Each row is a point. The last column is the point's height on a tilted bowl or saddle (a function of degree 2), plus a little noise. Along how many of its main directions does it bend up, bend down or stay straight?

Points (17 x 4):
[[-23.8   2.1  24.9  33.6]
 [ -3.5  25.0 -10.6   7.6]
 [ -5.1 -21.9  16.1  15.4]
 [ 16.8   4.7 -10.0  13.9]
 [-16.4 -18.8   9.9  14.9]
 [  8.2  11.4  -6.2   9.7]
 [-25.5   5.9 -18.9   9.5]
 [ 26.7  37.5  21.5  18.8]
 [ 24.3  -6.0 -29.1  37.2]
 [ -5.7 -13.0  29.5  25.9]
 [-16.9   2.1 -24.8  12.9]
 [ 28.5  11.4  -0.7  11.3]
 [ 17.5  22.1  43.5  44.0]
 [-28.7 -54.8  -8.7  18.8]
 [ -6.4  25.7 -13.8   7.4]
 [  6.8  26.5   7.4  12.3]
 [-49.6   4.2   0.9  19.8]]
Directions: 1 up, 0 down, 2 straight

Points (16 x 4):
[[ 10.7  28.3  -6.8 -35.8]
 [-16.7  53.0 -19.8 -52.4]
 [  3.0 -28.9  15.9  -1.9]
 [  8.7  -6.7 -30.8  -3.6]
 [-25.9 -11.9  25.0 -10.3]
 [-30.1  -9.8  -1.8 -17.5]
 [ 37.3 -42.4   4.1  16.5]
 [  7.8  -3.6  -3.4 -19.3]
 [-13.2 -54.3  24.7  16.1]
 [-19.2   6.8  -4.4 -28.1]
 [ -7.3  -7.1   5.8 -17.5]
 [-17.9 -21.3 -12.8  -0.4]
 [ -2.2  11.1  15.8 -18.2]
 [-33.9   6.9  21.2 -16.5]
 [ 13.8 -19.9 -23.0   7.5]
 [  6.0  -5.5  26.6  -6.9]]
Directions: 1 up, 0 down, 2 straight

Points (24 x 5):
[[-22.0 -11.3  -6.5  21.3  -0.9]
 [-40.7  13.7  11.8  11.8  -9.2]
 [ 12.6 -23.9   2.1  10.0   6.0]
 [  4.5 -42.3  -3.9 -15.0 -10.1]
 [  8.1   3.9  18.3  22.3  -1.9]
 [-10.7   2.1 -17.4 -22.1  -5.7]
 [ 21.3 -18.6  22.4 -12.4  -3.8]
 [-23.4 -14.7 -28.6  11.7 -15.5]
 [ 19.2   2.2  25.6   2.0  -2.8]
 [  1.4 -35.5  63.4   1.7 -52.1]
 [ -8.1  22.9  10.6  25.4  -8.6]
 [-25.2 -24.0   1.7   0.5  -2.1]
 [-10.5   2.4   5.7  19.0   4.4]
 [ -1.4 -36.1  33.3 -35.5 -40.5]
 [ 34.5  10.5  28.8  -1.7 -15.9]
 [ 18.8  33.5   5.3  41.2 -42.2]
 [ -6.5 -44.6   5.7  -5.2  -8.0]
 [  7.9  17.3 -28.0  -7.8  -7.7]
 [ -2.6  12.7   0.7   9.7   5.0]
 [-21.9  18.1  -7.5  18.6  -5.7]
 [  3.6 -23.2 -10.5 -26.7  -8.3]
 [-35.0 -59.4  41.7  -7.1 -58.6]
 [-12.6   0.8  -1.6  -1.3   7.1]
 [ -9.8 -11.0   9.9 -17.5   0.6]]
Directions: 0 up, 4 down, 0 straight
